Every row gives one point. The last column is the point's height on a tilted bowl or saddle (a function of degree 2), plus a little noise. Count its main directions that bend up, bend down and stay straight.
In the rows, 128 means zero.

Points:
[[128 127 141]
 [111 108 147]
 [ 93 110 150]
 [163  96 158]
 [127 109 145]
 [118 109 146]
 [152 122 146]
 [162 150 152]
 [170 195 186]
 [127 113 144]]
Directions: 2 up, 0 down, 0 straight

Points, 18 rows:
[[109 141 140 104]
 [ 82 132  95  77]
 [137  87 114 114]
 [110 118 143 106]
 [129 158 161 116]
 [138  69 175 110]
 [131 104 112 106]
 [141 121 154  94]
 [123 176 127 121]
 [122 197 110 137]
 [161 122 100 110]
 [127 172 103 116]
 [121 116 104 102]
 [100 126 100  91]
 [173 139 141  91]
 [149 133 184  91]
 [160 113 114 101]
 [145 137 114 104]]
Directions: 2 up, 1 down, 0 straight

Points, 18 rows:
[[126 113 174 106]
 [ 96 127 142 126]
 [124 113 121 135]
 [136 179 128 111]
 [ 85  76 153  83]
 [151 162 140 120]
 [125 135 115 136]
 [103 133 120 131]
 [111  96 122 121]
 [170 146 118 112]
 [ 95 128 139 125]
 [132 158  79  86]
 [109 110 114 126]
 [ 75  78 139  79]
 [142  95 130 121]
 [148 130 158 122]
 [115 157 175  83]
 [170 132  86  72]]
Directions: 0 up, 3 down, 0 straight

Points, 23 rows:
[[130 120 104 168 154]
 [119 123 140 129 150]
 [147 115 145 127 134]
 [150 107 182 124  70]
 [100 154 129 130 167]
 [199  68 116 121 105]
 [121 122 119 159 154]
 [130 153  86 130 145]
 [141 133 144 185 131]
 [ 79 122 145 113 157]
 [147 127 148 139 134]
 [131  93 131 131 127]
 [116 141 158  89 142]
 [121  68 152 137  59]
 [109 129 126 153 160]
 [157 137 153 135 129]
 [128 128  55 179 129]
 [135 150 132 139 156]
 [159  82 109  77 135]
 [ 93 111 132 173 132]
 [172 117 110 171 146]
 [125 138 170 128 121]
 [127 121  96 117 151]]
Directions: 0 up, 2 down, 2 straight

Points (43 x 7):
[[128 131 122 132 128 159 134]
 [125 126 131 164 132 138 127]
 [126 147 127 140 162 168 119]
 [125  99 117 104 134 176  99]
 [139 171  56 151 101 142 196]
 [146  77  98 123 151 139 101]
 [136 146 165  93 103 131 113]
 [136 109 128 122 161 109 141]
 [106 160 128 117 107 140 142]
 [139 169 142  68 141 183  86]
 [ 56 129 127 155 161 135  80]
 [ 84 141 194  93 110  88  52]
 [137  93 159 144  96 130 111]
 [147  89 155 122 140 148 161]
 [145 130 131 133 173 159 144]
 [133 144 155 141 107 115 126]
 [138 128 139 126 118 159 139]
 [149  96 175 107 128  45 106]
 [128 150  91 111 131 134 141]
 [ 90 120 210 138 160 105 141]
 [122 107 130 145 143 139 132]
 [158 106 109 111 176 126 127]
 [136  79 119 148 106 101  95]
 [120 101 133 118 163 131 136]
 [152 133 191 109 100 142 121]
 [124 109 155 140 120 125 134]
 [ 69 148  86 170 112 201  76]
 [163 127 109 117  96 102 128]
 [ 76 131 147 127 161  86 111]
 [133  89  99 107 166 148  96]
 [125 145 146 117 144 176 121]
 [116 117 104 111 138 141 119]
 [126 132  94 159 148 128 116]
 [168 140 150 167  98 142 127]
 [125  85 117 125  74 124  86]
 [159 151 119 138 100 118 142]
 [114 106 109 129  91 126 122]
 [111 135 125 139  96 125 138]
 [144 166 128 148 165 117 111]
 [ 86  68 147 133 141 130  98]
 [ 97 107 129 107 121  79 113]
 [ 92  99 118 113 114 162  84]
 [141  78 137 128 123 115 126]]
Directions: 1 up, 4 down, 1 straight
